Each row of a before or after table is a point. The points were changed in one or more steps. Then noise was added and the rows were shuffled. The steps act on columns, c1 being the first. Write out the steps. A step turns or swaps two columns, mirrors them in a line or flattens them onto one, adds a multiple of one to another, or multiplies or shifts one. Angles are multiples of 10 degrees, from the lower column toward the higher: turns from -170 to 170, lines from 10 to 170 but not 90. Use the fewest steps. Two steps may share a column if one is a turn and the other turns, adds or multiplies; they go together, in the order done. Otherwise the lowest column goes first.

Before, 13 rows:
[[ 49  22  41]
 [ 23  12  -7]
 [-49 -35  28]
 [ 52  22  24]
 [ 50  30 -31]
 [ 15 -25 -30]
 [ 10 -19  61]
 [-47 -44 -12]
 [  9  35 -29]
 [ 16  16 -21]
 [-27 -62  43]
 [-35 -15  16]
 [-10  10 -18]]
After (13 x 3):
[[-13 -46  44]
 [ 27 -34  49]
 [ 14 -14  34]
 [ 43 -58  28]
 [ 60 -18  -9]
 [-17  10   9]
 [-28  32  -6]
 [ 44  27 -46]
 [-30 -27 -16]
 [-30  30 -48]
 [ 26  23 -54]
 [ -5  12 -27]
 [-21  14 -16]]
Steps: turn c1 and c3 by -90 degrees

Before (9 x 9):
[[-37  23   2   5  31 -48 -77 -51  12]
 [-42  24  19  25 -47 -79 -15  -6  -8]
 [ 21   0  -5 -40 -21  -1 -13  -5  35]
 [  3 -22  14  17  -2  38 -17 -12  13]
 [-19  45  22 -13  35  31  -1 -24 -27]
 [ 20  82 -55   2  -7  -7  24  31  16]
 [ 25  40  29  23  31 -40  -9   2  -7]
 [-29  22 -14 -26 -72  53 -50   9 -22]
 [-16 -19   1  26  14 -20 -12  34 -13]]
After (9 x 9):
[[ 25  41  32 -14 -41  31   2 -11  -6]
 [ 18  -1  -4 -69   0 -23  -5 -12  37]
 [  4 -21  17  12  41  -2 -10 -14  12]
 [-31  23 -15  17  53 -73  10 -49 -23]
 [-21  45  23  14  33  32 -26  -3 -30]
 [ 21  83 -55 -29  -6  -7  30  25  18]
 [-39  24   2  62 -51  32 -52 -78  14]
 [-16 -18   1  52 -19  11  34 -12 -13]
 [-43  25  18  88 -79 -45  -6 -13  -9]]
Steps: add -1.5 times c1 to c4; swap c5 and c6; swap c7 and c8

Before (8 x 14):
[[ 38  10  12 -56  24   8   9 -31 -57  11 -54  -4 -26 -10]
 [ 32 -19  12 -39  32  33  14 -42  17  35 -29 -30 -13   4]
 [-40  44  -9   1 -23  87 -21 -15 -37  28  33  33   7  27]
 [-23  50  24  34 -16  42 -39  23   6 -17  28   2  15  16]
 [-13  51 -33   1 -58 -38  -1  23  -9  36  67   1   0 -34]
 [ 45 -28   0  17   1 -34  14 -63 -27  58   3 -39 -18 -26]
 [-44  33   6 -27   2  47  -3   6 -49 -10  31  11  46   0]
 [ -8 -23  -6   7  31 -25  27 -33  -6  43 -14 -17 -66 -17]]
After, 8 rows:
[[-40 -33  -8   6 -17 -30  33 -31  18  14 -10  -7 -60 -44]
 [-36  65 -34   5  44 -38  -2  18  -7  12  66   2  -4 -82]
 [-31  -5   0  15 -30 -36  22 -61 -15  67   2 -31 -26 -62]
 [  7  20  21  33  45  44 -34  23  -3 -28  23 -10  17  41]
 [-45  34  -9  -1  43  90 -33 -18 -35 -28  34  23  -8  68]
 [ 10 -18  10 -54  15   8  11 -28 -44  36 -56   1 -41 -24]
 [-16 -35  15 -36 -15  32  22 -45  19  45 -30 -23  -2   6]
 [-16   1   2 -31  35  47  -1   8 -57 -39  29  11  21   3]]
Steps: turn c1 and c10 by 60 degrees; turn c2 and c5 by 80 degrees; turn c7 and c12 by 20 degrees; turn c9 and c13 by 20 degrees; multiply c14 by 2.5
